Each row is a point. The ring and each string are closed loops that go straight from each point to the next, and from the last back to the first. Before rounding, they use only three directions, however many columns there are. How many times does the string pass through the ring? Passing back the other way cancels.

Ring (9 x 4):
[[ 11   3  35  -7]
 [  8  24  46 -33]
 [  6  36  42 -46]
 [  8  36  22 -40]
 [ 19  18  -4 -10]
 [ 27   2 -14  14]
 [ 33 -18 -17  39]
 [ 27 -27  -6  43]
 [ 19 -21  10  28]]
String:
[[ 21  -5  55   4]
 [  6 -27  12  25]
 [  4 -25  -3  24]
 [ 14 -11   6  15]
 [ 26  -5  21  13]
 [ 36 -16  35  29]
 [ 19 -30  20  35]
 [  7 -25  13  23]
 [ 19  -6  48   4]
 [  6   1  41  -9]
 [ 11  26  74 -38]
 [ -3  11  27 -24]
 [  4  10  17 -16]
 [ 15  12  19 -12]
 [ 24  52  67 -55]
 [ 15  68  76 -80]
 [  1  52  50 -67]
 [ -8  14   8 -26]
 [  8  12  15 -14]
 [ 18  25  36 -26]
 [ 21  45  71 -51]
 [  9  34  66 -46]
 [ 23  30  74 -34]
 [ 22  12  47 -12]]
Times through: 3

Ring, 6 rows:
[[ 53  26   6 -46  23  -5 -16 -30  -8  10  26]
 [ 47  55 -12 -29 -11  33 -50 -26  16  19  39]
 [  4  42 -32 -12 -35  47 -36 -17  17  -3  21]
 [-32  -3 -16 -20 -28  20   7 -14  -2 -37  -5]
 [-28 -23 -12 -27  -3  -6  33 -16 -21 -42 -17]
 [ 27  -9  -5 -42  37 -26  27 -26 -31 -13  -3]]
String (15 x 11):
[[ -9  12 -11 -25 -21  20  -7 -18   2 -21   8]
 [ -2  13 -43 -13  -7  19   4 -16 -10 -15  -3]
 [-10  40 -64   5 -38  56 -26 -12  11  -7   7]
 [ 20  64 -21 -16 -46  61 -65 -20  33  11  41]
 [ 33  54   3 -32 -28  40 -57 -25  25  11  43]
 [ 19  24  -5 -32  -8  16 -18 -23   2  -5  19]
 [ 41  39 -35 -21   8  20 -21 -23  -4  13  19]
 [ 70  72 -21 -27  -3  38 -62 -28  17  36  47]
 [ 59  83  13 -37 -36  54 -91 -29  42  32  67]
 [ 32  68   3 -28 -45  56 -75 -24  38  15  52]
 [  6  57  -5 -21 -57  61 -65 -19  38   0  41]
 [ -5  29   8 -30 -43  37 -36 -19  22 -16  27]
 [ -2  10 -41 -14  -3  15   8 -17 -12 -16  -5]
 [-29  -1 -43  -8 -19  21  15 -12 -10 -32 -13]
 [ -3   8 -28 -20  -6  13   6 -18 -10 -18  -1]]
Times through: 2

Ring (10 x 14):
[[ 19  -1  -3  17  18 -48 -33 -44 -17  -1 -61 -21  15  12]
 [ 22  14 -29   4   8 -10 -45 -19   9 -16 -39 -52   9   7]
 [ 21  26 -51  -6   0  28 -44   5  29 -22  -8 -70  -3   1]
 [ 16  34 -59  -6  -2  54 -23  24  38 -17  24 -69 -15  -2]
 [ 11  32 -50   0   2  52   0  24  30  -5  37 -51 -22  -1]
 [  5  17 -32   8  11  33  20   9  10  12  37 -13 -27   1]
 [  2   3 -19  11  17  14  25  -8  -6  22  28  14 -29   2]
 [  2 -14  -3  16  24 -18  19 -33 -25  28   2  38 -22   6]
 [  8 -19  10  21  27 -50   2 -51 -36  24 -36  33  -5  10]
 [ 13 -14  11  22  26 -60 -13 -54 -33  15 -55  14   6  13]]
String, 26 rows:
[[  17   39  -80  -20   -9   84  -34   38   54  -26   43  -81  -24   -7]
 [  20   48  -72  -11   -9   70  -34   38   54  -30   27  -99  -11   -3]
 [  20   36  -26   18    5    1  -16    5   19  -12  -22  -76   12    9]
 [  15   16  -24   11   11   -1  -13  -10    5   -1  -13  -35   -3    6]
 [  16   13  -54  -14    3   36  -39    0   23  -15    8  -41  -17   -2]
 [  23   15  -57  -17    0   25  -66   -8   26  -27  -19  -61   -4   -1]
 [  28   16   -6   20   12  -54  -53  -37   -4  -18  -86  -66   35   16]
 [  18   11    0   25   17  -44  -17  -32  -12    1  -53  -33   17   14]
 [  12   -1  -28    0   13    1  -21  -22   -2    2   -9   -7  -14    3]
 [   9  -17  -30   -9   16    1  -28  -33   -9    6   -5   18  -23    0]
 [  11  -28   21   23   31  -77  -12  -71  -47   23  -64   39    5   14]
 [   9  -29   26   28   33  -80   -2  -71  -51   28  -61   46    4   14]
 [   5  -30  -14   -2   24  -19  -13  -48  -27   20  -10   49  -26    2]
 [   9   -6  -19    5   17   -7  -11  -27  -10   10   -9    7  -15    4]
 [  12   -8   24   35   28  -73    3  -53  -38   21  -61   11   14   17]
 [  14  -17   37   40   33  -99   -2  -70  -51   24  -84   21   22   20]
 [  15  -22   20   25   29  -81  -22  -70  -43   16  -76   21   14   15]
 [  14  -12  -19    1   17  -21  -33  -40  -13    2  -31    3   -7    5]
 [  15    3  -20    7   14  -14  -25  -26   -4   -1  -27  -19   -2    6]
 [  20   15   -8   21   14  -35  -24  -26   -5   -4  -51  -44   17   12]
 [  13    5  -46  -11    7   26  -32   -9   13   -7    6  -23  -20   -2]
 [  19   18  -75  -28   -5   59  -60    9   39  -28   15  -59  -21   -7]
 [  26   47  -75  -15  -11   60  -59   30   56  -41    4 -113   -1   -2]
 [  24   51  -43   11   -3   25  -29   23   38  -26  -13 -107   13    7]
 [  14   18  -28    9    9    7  -12   -5    9   -2   -7  -38   -5    5]
 [  10   10  -64  -21    2   60  -28    9   27   -9   37  -25  -34   -7]]
Times through: 2

Ring (6 x 14):
[[ -5 -10  10  -7 -14  -5  21 -12  -8  24  26  18 -19 -36]
 [ 46   9  11  20 -50  42  24   6  -8   7  53  -9 -26   2]
 [ 39  19  19   6 -60  52  11  22 -16 -23  41 -17 -27   5]
 [-15  11  28 -32 -37  24 -13  26 -26 -47  -5  -1 -12 -25]
 [-60 -14  26 -50   6 -23 -16   4 -23 -25 -37  29   8 -62]
 [-60 -21  20 -44  14 -35  -4 -10 -17   1 -25  36   2 -68]]
String:
[[-22 -20  15 -15   4 -13   5 -10 -11   9  -7  26   9 -47]
 [-33  -5  19 -33 -13 -11   4  -1 -17  -3   3  20 -19 -47]
 [-48  -1  18 -46 -15 -22   9  -2 -19   2  12  23 -39 -55]
 [-41 -11  13 -34  -4 -29  18 -15 -12  25  18  30 -33 -57]
 [ -5 -38   5  10  22 -23  22 -33   2  48   4  36  22 -49]
 [  2 -28  10   8   7  -6  13 -18  -3  24   0  25  22 -38]
 [ -8 -11  14 -11 -12  -2  12  -7 -10  11  13  17  -9 -37]
 [-21   5  17 -29 -29  -2  13   2 -17   1  26  12 -40 -38]
 [-36   6  15 -41 -27 -16  19  -3 -17  11  34  18 -57 -47]
 [-34 -20  10 -23   6 -31  19 -22  -8  33  12  33 -17 -58]
 [-21 -33   9  -6  20 -26  14 -26  -4  33  -6  36  18 -54]
 [-18 -25  13 -10   8 -15   8 -15  -8  17  -7  28  13 -48]
 [-46  -6  21 -43  -9 -18   0   1 -20  -7  -4  23 -20 -54]
 [-80  -2  27 -72  -6 -33 -10   6 -27 -22 -19  29 -30 -70]
 [-97 -15  28 -78  15 -48 -19   1 -27 -23 -45  40  -8 -84]
 [-60 -41  19 -34  39 -42 -12 -18 -13   3 -55  46  43 -75]
 [-30 -30  18 -17  18 -18  -5 -11 -11   1 -31  32  32 -54]
 [-15 -12  18 -16  -8   0   1   0 -14  -6  -6  17   6 -38]
 [-52  16  33 -63 -34   4 -19  29 -33 -55 -15   7 -29 -43]
 [-63  31  40 -82 -50  13 -30  46 -42 -84 -19  -2 -43 -41]
 [-47  14  36 -59 -33  13 -30  36 -35 -72 -31   4 -10 -39]
 [-19 -10  25 -22  -9   8 -15  11 -19 -32 -28  14  21 -36]
 [ -9 -11  19 -12 -10   6  -2   2 -14 -11  -8  14  11 -34]
 [-23  11  26 -37 -35  14  -7  21 -25 -37   1   4 -23 -31]
 [-48  33  37 -71 -56  20 -23  45 -39 -76  -6  -6 -47 -33]
 [-64  19  39 -75 -34   7 -35  40 -39 -80 -36   5 -19 -46]
 [-50 -18  28 -41   9 -13 -23   8 -22 -34 -50  26  29 -56]
 [-21 -29  17 -11  15 -12  -4 -10 -10   1 -28  28  34 -48]
 [-31 -26  18 -20  14 -17  -5  -8 -13  -2 -29  30  27 -53]
 [-63 -35  21 -40  32 -40 -13 -13 -16  -4 -51  43  33 -74]
 [-89 -30  24 -62  32 -54 -16 -11 -21  -8 -53  48  15 -86]
 [-43 -48  12 -15  43 -43   1 -30  -5  27 -39  48  44 -71]]
Times through: 5
String:
[[  18   -2   21    2  -28   33   -3   14  -15  -26    0   -1   13  -13]
 [ -12   33   36  -44  -65   45  -22   48  -35  -79    1  -17  -31  -11]
 [ -36   36   37  -64  -64   30  -22   48  -39  -79    0  -11  -48  -24]
 [ -30   13   28  -43  -36   13  -10   24  -27  -42   -2    4  -25  -33]
 [ -16  -22   18  -11    5   -4   -4   -5  -12   -5  -21   23   26  -42]
 [ -31  -25   20  -22   12  -13   -9   -5  -14   -9  -33   28   29  -51]
 [ -60  -34   23  -38   31  -34  -18   -8  -17  -13  -58   40   41  -70]
 [-102  -15   32  -82   17  -46  -28    7  -30  -38  -60   40    4  -85]
 [ -74   -3   28  -67   -5  -27  -15    9  -27  -29  -27   27  -18  -66]
 [ -32    0   22  -36  -20   -3   -1    7  -20  -16    0   15  -19  -43]
 [ -32  -32   14  -16   22  -27    3  -19   -8   16  -23   36   25  -58]
 [ -54  -35   14  -31   30  -45    3  -24  -10   23  -26   45   16  -73]
 [ -67  -15   18  -52    7  -42    6  -13  -17   12   -6   37  -24  -72]
 [ -45    4   20  -47  -22  -16    8    2  -20   -3   16   19  -45  -51]
 [ -14  -10   15  -15  -12   -4   11   -6  -12    9   11   18  -11  -39]
 [ -11    1   18  -20  -26    6    8    4  -16   -6   16   10  -21  -32]
 [  11  -27    8   15    4   -2   19  -20   -1   31   10   23   17  -33]
 [  33  -18    3   27  -12    9   33  -22    2   44   41   14   -3  -20]
 [  51   15    6   21  -60   39   41   -1   -5   28   83  -10  -55    3]
 [  32   29   15   -3  -72   44   25   18  -16   -6   71  -17  -66    2]
 [  13   12   17   -8  -45   27   14   11  -15   -9   36   -3  -33  -14]
 [  36   -9   10   22  -24   26   19   -5   -4   14   28    4    3  -11]
 [  62  -10    7   43  -29   42   24   -6    0   19   37   -3   12    3]
 [  66   30   17   21  -81   74   18   28  -14  -23   64  -30  -39   24]
 [  32   44   26  -14  -91   67    6   42  -26  -50   55  -31  -62   14]
 [   9   16   22  -15  -49   34    3   21  -20  -28   24   -7  -27  -12]
 [  13  -19   14   10   -6   12    7   -7   -7    6    0   14   23  -26]]
Times through: 5
